Each row is a point. Each copy is the shape, with its points in the same order, stretched, turned, moved and blurred by noise. Some copies are also mirrored. Which?

Shape (8 x 2)
[[  3  42]
 [  3  34]
 [ 38 -24]
 [ 13  58]
 [ 17 -17]
 [  6 -23]
 [-12  13]
 [ 54  26]]
Copy 1 (8 x 2)
[[-14  28]
 [-15  20]
 [-16 -45]
 [-28  36]
 [ -7 -26]
 [  3 -24]
 [  5  13]
 [-45 -13]]
Copy 1 is: mirrored
Copy 2 (8 x 2)
[[-20  30]
 [-15  19]
 [ 32  -8]
 [-14  49]
 [ 16 -16]
 [  6 -24]
 [-25  -3]
 [ 26  32]]
Copy 2 is: only turned
Copy 3 (8 x 2)
[[ 39  38]
 [ 36  29]
 [ 17 -59]
 [ 64  46]
 [  3 -33]
 [-12 -28]
 [  0  22]
 [ 74 -22]]
Copy 3 is: only turned
Copy 4 (8 x 2)
[[-22  49]
 [-16  36]
 [-25 -44]
 [-35  55]
 [ -8 -22]
 [ -4 -14]
 [  2  23]
 [-51  -3]]
Copy 4 is: mirrored

Shape (6 x 3)
[[-20  35  -7]
 [  7 -13  11]
 [ -7  -3  -7]
 [-10 -24  38]
 [ -4  84  16]
 [ 14  15   7]]
Copy 1 (6 x 3)
[[-20 -30 -46]
 [  4  -4  21]
 [ -7   2  -2]
 [ 47 -32  35]
 [-59 -87 -59]
 [-22 -17   7]]
Copy 1 is: only turned
Copy 2 (6 x 3)
[[-44   6 -10]
 [ 10 -14  -8]
 [-18 -16   3]
 [ 25 -26 -33]
 [-36  56 -45]
 [  0  10 -14]]
Copy 2 is: mirrored

Shape (7 x 4)
[[-21  34 -21 -55]
 [-32  -1 -19  29]
 [ 35  -3  53  37]
 [-22  15 -16  10]
 [ 30  11  -2  35]
 [-28  -6 -37   2]
 [ 32 -22  19  26]]
Copy 1 (7 x 4)
[[ 19  34   7  72]
 [ 44  10 -58 -12]
 [-61 -27  24 -65]
 [ 23   5 -40  14]
 [-14 -43 -12 -13]
 [ 63  11 -30  15]
 [-20 -41  23 -41]]
Copy 1 is: only turned
Copy 2 (7 x 4)
[[ 25  -1  -3  64]
 [-40 -26 -24  17]
 [-12  19  46 -58]
 [-14 -24  -6  23]
 [  3 -11  28 -31]
 [-15 -15 -34  23]
 [ -3  27  15 -41]]
Copy 2 is: only turned
Copy 3 (7 x 4)
[[-15 -58  -3 -15]
 [ 10  32 -17 -19]
 [-43  37   0  63]
 [ -5   4 -18 -13]
 [-24  16 -41  30]
 [ 29   2 -22 -20]
 [ -2  25 -14  50]]
Copy 3 is: mirrored
Copy 4 (7 x 4)
[[ 23 -21 -95  33]
 [ 18  33  15  -5]
 [-10 -29  23 -35]
 [ 20  11 -24  -6]
 [-12  -3 -13 -35]
 [ 13  29 -16  29]
 [-16 -11  20  -1]]
Copy 4 is: mirrored
